Each wall is flat, endless, passes through zero and stands at right angles to its row. A trip goes straight from one point to another. List the walls that it crosses, first one first.

Walls:
(1): | 22.8 |  1.1 | -6.3 |
(2): |  10.7 | -14.8 |  31.0 |
(3): |  -7.7 | -10.3 |  24.7 |
(4): |  6.1 |  7.3 | 18.3 |
(5): | -32.6 |  16.8 |  -0.3 |
Trips:
| -39.6 |  27.1 |  12.6 | to |  5.4 | -5.3 |  2.8 | => 2, 5, 1
| -14.2 |  13.1 |  -6.0 | to |  12.3 |  -8.8 | -12.5 | => 1, 5
| -3.1 | 37.1 |  4.0 | to | -15.3 | -25.6 |   0.7 | => 3, 4, 2
| -1.1 |  6.8 | 10.2 | to | -14.4 |   7.7 | -22.9 | => 2, 3, 4
| 15.6 | 10.8 | 12.8 | to |   2.5 | -15.0 | -35.4 | => 3, 2, 4

Walls:
(1): |  20.5 |  10.3 |  10.1 |  38.0 |  -2.6 |  11.4 |  25.6 |  14.7 | -14.6 |   3.5 |  -3.9 |   4.7 |
(2): |  -6.2 |  -8.7 |  14.1 |  12.7 |   1.8 |  13.5 | -21.6 |  -1.9 |   5.4 |  41.8 |  -2.9 |  -9.8 |
(3): |  -2.2 | -23.1 | -20.5 | -24.7 |  -7.7 | -24.7 |  -1.9 |   6.2 |  -8.3 | -15.7 |  -4.5 | -14.7 |
(4): |   2.5 |  -6.8 |  36.3 |  -1.0 | -13.6 |  17.8 |   5.9 |   0.8 |  -4.5 |   6.7 | -15.4 |  14.9 |
(5): | -21.9 |   5.2 |  -3.3 |  13.4 |  11.2 | -21.3 |  -7.1 | -17.3 |   7.4 | -38.0 |  -6.7 | -14.7 |
Trips:
| -43.2 |  31.7 |   4.4 | -16.6 |   9.6 |  13.0 |  36.8 |  28.0 | -13.7 |  16.6 |  -1.7 | -11.4 | to |  26.8 | -22.6 |  -3.5 |  -9.5 |  14.8 | -24.1 | -20.9 |  35.6 |  18.5 |  -4.7 |  25.8 |  -8.3 | => 4, 3, 1
|   5.0 | -31.3 | -24.4 |  13.7 |  13.7 | -21.1 |  36.9 |  -7.9 |   4.7 |  19.6 |   3.2 | -29.0 | to |  -4.7 |  23.6 | -25.8 |  -0.1 |   5.7 | -14.7 | -14.8 |   2.8 |  -4.3 |  15.0 | -15.6 |   2.9 | => 1
| -45.7 | -26.0 | -26.2 |   4.3 | -12.3 |  18.4 |   5.1 |  -6.1 |   7.4 | -11.0 |   2.5 | -28.7 | to | -24.8 |   5.1 |  -3.1 |  -3.2 |  -5.3 | -14.5 |   9.4 |   3.4 |  -5.0 |  -1.9 | -12.1 |  -2.5 | => 2
|  28.5 | -17.0 | -32.8 |  -8.9 |  34.0 |  -3.1 |   0.8 |  -4.2 | -13.2 | -15.9 | -21.6 |  20.8 | to | -18.0 |  -4.5 |  11.4 | -15.0 |  15.2 |  32.0 |  14.8 |  -9.7 |  24.5 | -31.7 |  -3.7 | -21.1 | => 4, 3
|   9.1 |  -5.7 |  18.3 |  10.0 |   7.7 |  13.1 | -17.9 | -12.5 |  -2.7 | -22.7 |  25.2 |   1.0 | to |   7.4 | -12.9 |   9.0 |  -3.9 | -19.2 | -14.4 | -11.3 | -18.1 |  33.6 |  17.8 |  42.8 |  -2.0 | => 1, 2, 4, 5
|  26.9 |  22.1 |  26.9 |  16.6 |  22.3 | -26.8 |  15.7 | -26.0 |  16.7 | -26.2 |   1.3 |  15.3 | to | -13.1 |   8.2 |   2.8 |  -0.2 |  -4.7 | -41.5 |  -6.9 |  19.2 |  -0.6 |  -8.9 |   6.2 |  38.4 | => 4, 3, 1

Walls:
(1): |  -1.6 |  -1.1 |  11.6 |  17.3 |  -5.6 | -15.8 | -31.3 |  16.4 | -13.0 | -32.6 | -23.9 |   9.0 |   6.4 | -16.9 |  -4.3 |  14.9 |   6.5 |  16.4 |  -2.3 |  -2.0 |   8.6 |  17.8 |  26.8 |  -7.4 |  22.8 | -13.1 |  18.3 | -15.1 |   0.8 | -13.6 |   3.3 |  10.1 |   1.1 | -11.3 | -20.0 |  -8.0 |  11.7 | -21.8 |  -0.5 |  22.7 | -12.3 |  -0.9 | -10.7 | -16.2 | -16.5 | -17.7 | -28.8 | -11.5 |
(2): |  -5.2 |  21.2 |  23.7 | -15.6 | -49.8 | -18.0 |  -4.9 |  11.0 |  42.2 | -30.5 |   5.8 |  -8.8 |  -2.7 |  51.8 | -15.1 |   0.2 | -18.7 |   3.7 |   9.0 |  -8.0 | -17.2 |   7.6 |  11.4 | -14.1 | -37.5 |  -9.3 |  -2.8 |  15.6 | -20.9 | -22.2 |   5.2 | -10.1 |   1.4 |  35.1 |  -8.0 |  21.1 |   5.7 |  -8.6 |  13.7 |  33.7 |   2.8 | -11.7 |  21.8 |  -2.3 |  28.7 |  16.5 |  25.2 |   5.8 |
(3): |  12.6 |  32.0 |   2.2 |  -2.8 |   9.6 |  40.2 |   5.2 |  28.4 |   6.7 |  12.9 |  17.6 |  15.7 |  15.9 |  26.3 |  28.7 |  12.9 |  24.4 | -17.6 |  -8.9 |   9.5 |  -9.4 |  14.3 |  -0.8 |   0.5 |  -7.2 |  10.6 |  28.1 | -21.9 | -10.7 |  -8.4 |  24.1 |   0.1 | -11.7 |  -3.9 | -13.6 | -30.7 |   8.7 |  26.1 |   6.8 |  -7.9 | -12.6 |  25.0 |  -8.7 |  -4.4 |  27.9 |  13.6 |  -9.1 |   1.3 |
(4): |  17.0 |  -9.5 |  55.6 | -14.6 | -37.7 |  16.7 | -17.0 |  -5.7 | -20.8 |  -9.9 | -24.3 |   4.4 |   6.5 |  24.7 |  20.4 |   4.1 | -42.3 |  25.6 |  19.0 | -25.9 | -38.4 | -29.9 |   3.8 |   2.1 |  -1.4 |  14.5 | -10.2 |  33.5 |  23.7 | -11.3 |  -9.8 |  -6.6 | -17.3 |  34.6 |   1.6 |  15.1 |  -8.1 |  -0.3 |   2.1 | -15.3 |   1.5 |  10.8 | -12.3 |  -3.7 |  19.1 |   6.6 |   3.7 |   0.4 |
(5): |  15.9 | -30.5 |  -1.3 |  27.7 |  -7.7 |  12.9 |  23.3 |   0.2 |  11.2 |   8.3 | -25.9 |  15.1 |  -7.7 |  23.1 |  15.9 |  -1.7 |  22.2 | -24.2 |   6.5 |  -2.3 |  26.9 |  -8.2 |  23.5 |  -2.6 |  26.5 |  -2.6 |  28.3 | -11.2 |  -9.3 |  14.2 |  -5.0 |   7.0 | -14.6 |  -2.3 |  30.4 |  -7.0 | -26.7 |   5.9 |  23.4 |   1.2 |  -4.4 |  14.2 |   5.7 |  24.2 |   6.2 |  -5.4 |   0.7 | -12.6 |
(6): |   6.5 |   3.9 |  -1.9 | -38.7 |  10.3 | -14.9 |  13.1 |   5.6 |   6.9 |  30.4 |  14.0 | -29.9 | -33.5 |  12.4 |  17.1 | -10.2 |  -7.9 |  39.4 |   2.2 | -32.1 |   3.8 | -11.2 | -29.3 |  12.2 |   9.4 |  21.9 | -28.2 | -24.3 |  13.1 |  -4.1 |   1.4 |  -7.5 |  12.7 |   7.2 |   5.1 |  -4.4 |  -4.3 |  -1.8 | -29.0 |  26.6 | -39.2 |   4.8 |  11.5 |  -2.7 | -14.5 |  15.6 |  -4.2 |  -5.5 |
(7): |   4.3 | -14.3 |   8.2 |   0.7 | -27.6 |   2.7 | -41.7 |  -5.9 |   1.5 |   0.5 | -18.7 |  -8.0 |   4.1 |  35.9 |  24.8 |  17.2 |  -7.7 |   4.6 |  14.0 |  10.1 | -10.0 | -13.4 |   2.5 |   8.1 | -17.5 |  37.6 |  26.6 |  -4.9 |  -1.0 |  -3.6 |  35.0 | -13.4 |  -5.1 |  -5.1 |   0.0 |  -0.3 | -15.6 |  -7.4 |  -0.2 | -13.0 |  -5.3 |   4.8 |  36.3 |  12.8 |   2.5 |  -4.9 | -23.9 |   3.4 |
Trips:
|  -4.7 | -37.1 | -12.7 |   0.2 | -26.3 |  -3.1 |  30.0 |   2.0 | -27.4 | -19.0 |  26.3 |  -9.4 | -17.9 |  -0.9 |  -3.0 |  -1.2 |   5.9 |  -6.8 | -16.4 |   5.1 | -19.7 | -13.1 | -31.9 |  -2.6 |   2.4 |   9.4 |  -2.6 |  -5.8 |   4.8 |  -6.6 |   2.6 |  -5.6 | -10.5 | -19.0 |   1.6 |   4.1 |  16.0 | -16.9 |  14.5 |  32.2 |   6.7 |  -5.0 |  -7.6 |   2.5 |   2.6 |   2.7 |  14.2 |   2.2 | to |   5.8 |  33.1 | -11.8 |   7.1 |   5.2 | -15.4 | -10.6 |  11.0 |  21.8 | -16.2 | -17.3 |  -0.8 | -29.7 |  26.4 |  10.2 | -16.0 |   1.0 |  21.7 |  -8.4 |  -0.1 | -23.6 |  -6.7 |   1.0 |  34.4 |  -8.1 |  -4.4 |  -5.7 | -19.0 |   1.0 |   3.9 |  13.0 |  -5.7 |  -7.0 |  42.9 |   8.6 |  13.3 |  15.0 |   3.1 | -14.7 |  50.8 | -14.3 | -16.9 |   0.9 |  -4.9 |  -3.8 | -17.0 | -14.3 | -20.8 | => 1, 4, 7
|   5.3 |   0.7 |   5.9 |   2.4 |  23.2 | -25.1 | -14.7 |   1.3 |   9.7 |  28.3 |  27.3 |  16.9 | -23.1 |  -8.3 |  26.7 |  -5.4 | -29.1 |   0.9 |  -2.0 | -20.1 |  15.0 |   4.2 | -35.6 |  29.8 |  30.6 | -15.2 |  19.9 |   2.7 | -14.4 |  -0.9 |  -9.7 |  21.2 |   9.4 |  -3.6 |   3.6 | -14.0 |   2.3 |  26.4 |  15.2 |  19.6 | -21.3 |  -7.6 | -15.2 |  -1.6 |  -6.8 | -17.7 | -11.8 |   8.5 | to |   3.5 | -22.0 |  31.6 |  11.3 |  -7.2 |  11.8 |   6.0 |  18.5 |  -3.0 |  -6.7 | -17.7 |  58.5 | -15.2 | -57.6 |  13.3 | -17.9 |   3.8 |  31.3 |   3.4 | -14.5 | -13.6 |  10.6 | -44.8 |  17.2 | -19.3 |  17.9 | -25.0 |  -4.7 |  16.3 |  41.8 |   3.2 | -32.7 | -28.7 | -21.1 |  23.0 |   9.9 |   1.9 | -29.6 | -26.7 | -27.4 | -14.3 |   6.1 | -35.5 | -10.4 | -12.1 | -22.3 |  -4.7 | -24.6 | => 3, 5, 4
| -11.0 |   6.5 |  10.4 |  16.5 |   5.6 |   7.1 | -19.4 |   0.3 | -40.9 |   5.2 |  -4.9 |  -9.8 |   5.7 |   3.7 |  16.4 |  -1.4 |  -0.1 | -39.4 |  -0.3 |   0.8 |  -3.0 |  -1.6 |  20.9 |   7.7 | -22.4 |  34.8 |  16.5 |  16.3 |   3.2 |  31.2 |  36.1 |  -5.5 |  -3.9 |  20.9 | -16.9 |  24.3 |  -8.1 |  37.6 |  -7.2 |  10.7 |   0.2 | -18.8 |  13.4 |  18.1 |  23.0 |   1.5 | -14.9 |  17.2 | to | -15.5 | -17.2 |  -5.4 |  16.8 |  24.9 |   1.9 |  -8.5 |   7.7 |   5.0 |  35.8 | -22.6 | -10.0 |  -1.7 |  17.7 |  11.5 |   8.8 |  19.0 |   8.3 | -17.5 |  47.0 |  14.5 |  14.4 | -16.0 |  -6.5 | -23.7 |  18.9 |   6.5 | -30.3 |   3.1 | -11.0 | -10.2 |   7.4 |   3.7 |  -3.0 |  24.7 |  -1.1 |   0.5 | -11.1 |  -3.2 |   1.0 | -36.6 |  15.6 |  -6.5 | -28.8 |  12.4 |   4.2 |  -9.0 |  -0.7 | => 2, 4, 6, 1
